Each point is reached from the start by the listed moves, each made 0, 1 or 2 times, or once backwards (-1), plus a little noise. Say if it took an odd or an even number of moves. Then give how often each move was made.
In the rows, zero is written as 128.

Moves:
(1): [158 125 135 125 135]
(2): [127 165 120 128 120]
Start: [126 151 114 138 147]
Points:
[122 223 101 140 130] -> even (0, 2)
[124 115 123 141 158] -> odd (0, -1)
[180 220 115 132 146] -> even (2, 2)

Moves:
(1): [154 137 130 140]
(2): [125 155 120 113]
(3): [135 125 140 114]
(4): [115 141 150 149]
Start: [138 139 131 125]
Points:
[204 150 158 120] -> even (2, 0, 2, 0)
[141 146 185 194] -> even (1, -1, 0, 2)
[128 169 111 125] -> even (0, 1, -1, 0)
[125 168 102 49] -> odd (-1, 2, 1, -1)
[101 148 197 126] -> odd (-1, 0, 2, 2)

Moves:
(1): [164 120 135 114 117 131 139 113 125 138]
(2): [140 140 125 125 133 122 125 138 150 141]
(3): [126 122 146 137 112 117 131 141 143 110]
(4): [128 123 120 157 120 147 137 137 129 141]
(5): [125 118 137 120 147 117 146 139 116 134]
(6): [134 147 144 118 154 161 137 123 140 119]
(7): [103 146 116 127 110 120 176 109 109 122]
(8): [126 121 122 115 118 137 128 150 135 122]
(9): [122 108 122 127 127 118 122 126 152 126]
Start: [125 114 139 134 146 148 148 106 125 122]
Points:
[135 149 216 137 219 193 129 184 189 83] -> odd (-1, 1, 2, 0, 1, 2, -1, 0, -1)
[92 110 133 84 196 158 234 112 114 131] -> odd (0, 0, -1, 0, 2, 1, 1, 1, 1)
[124 128 161 92 220 122 183 83 54 147] -> even (0, 0, -1, -1, 2, 0, 0, -1, -1)
[167 46 199 97 118 157 92 118 228 50] -> odd (1, -1, 2, -1, -1, 1, -1, 1, 2)

Moves:
(1): [137 119 141 135 123 127 131 114 134 125 134 127 135 132]
(2): [133 162 144 132 124 110 122 122 120 132 119 124 129 123]
(3): [137 128 146 123 138 133 132 131 128 136 131 132 142 132]
(4): [99 124 140 147 135 129 121 127 139 135 116 135 137 126]
(5): [140 128 130 143 134 135 134 126 129 129 143 135 117 125]
(6): [121 130 122 140 133 132 151 128 115 113 114 129 122 145]
(7): [123 129 123 125 141 124 140 124 135 121 121 124 132 119]
(8): [125 123 128 133 123 128 122 132 128 121 120 122 119 106]
(9): [132 139 131 128 118 136 137 129 138 130 122 122 127 129]
(10): [134 127 129 122 131 135 127 121 121 145 121 127 110 126]
(11): [117 127 119 127 115 129 144 128 125 138 141 126 137 130]
(12): [124 119 126 118 123 117 125 132 130 108 139 150 131 133]
(13): [152 130 110 139 127 127 134 139 133 137 125 141 135 117]
(14): [129 122 140 135 129 120 131 134 134 128 127 125 119 135]
Start: [119 130 124 136 123 137 134 129 127 127 132 113 136 140]
Points:
[119 106 154 223 153 156 181 95 148 109 67 150 108 134] -> odd (2, 0, 0, 2, 1, 2, 1, 1, 1, 2, -1, 1, 1, 0)
[59 72 185 154 127 138 138 124 142 152 153 93 179 209] -> even (1, -1, 1, 1, -1, 0, -1, -1, -1, -1, 1, -1, -1, 2)
[24 73 172 165 99 160 156 134 148 61 87 139 146 170] -> even (1, -1, 1, 2, -1, 2, -1, 2, 2, 0, 0, 2, -1, 0)
[100 189 165 196 110 90 84 163 149 99 102 176 145 104] -> even (-1, 2, 0, 2, 1, 0, -1, 1, 1, -1, -1, 2, 1, 0)
[42 146 121 205 130 195 199 133 107 171 80 97 125 114] -> odd (-1, 0, 1, 2, 1, 2, 0, 2, 1, 1, 2, -1, 0, -1)
[129 180 249 169 190 177 143 68 181 207 99 93 137 126] -> odd (1, 1, 2, 2, 2, -1, 2, -1, 2, 2, -1, -1, -1, 0)
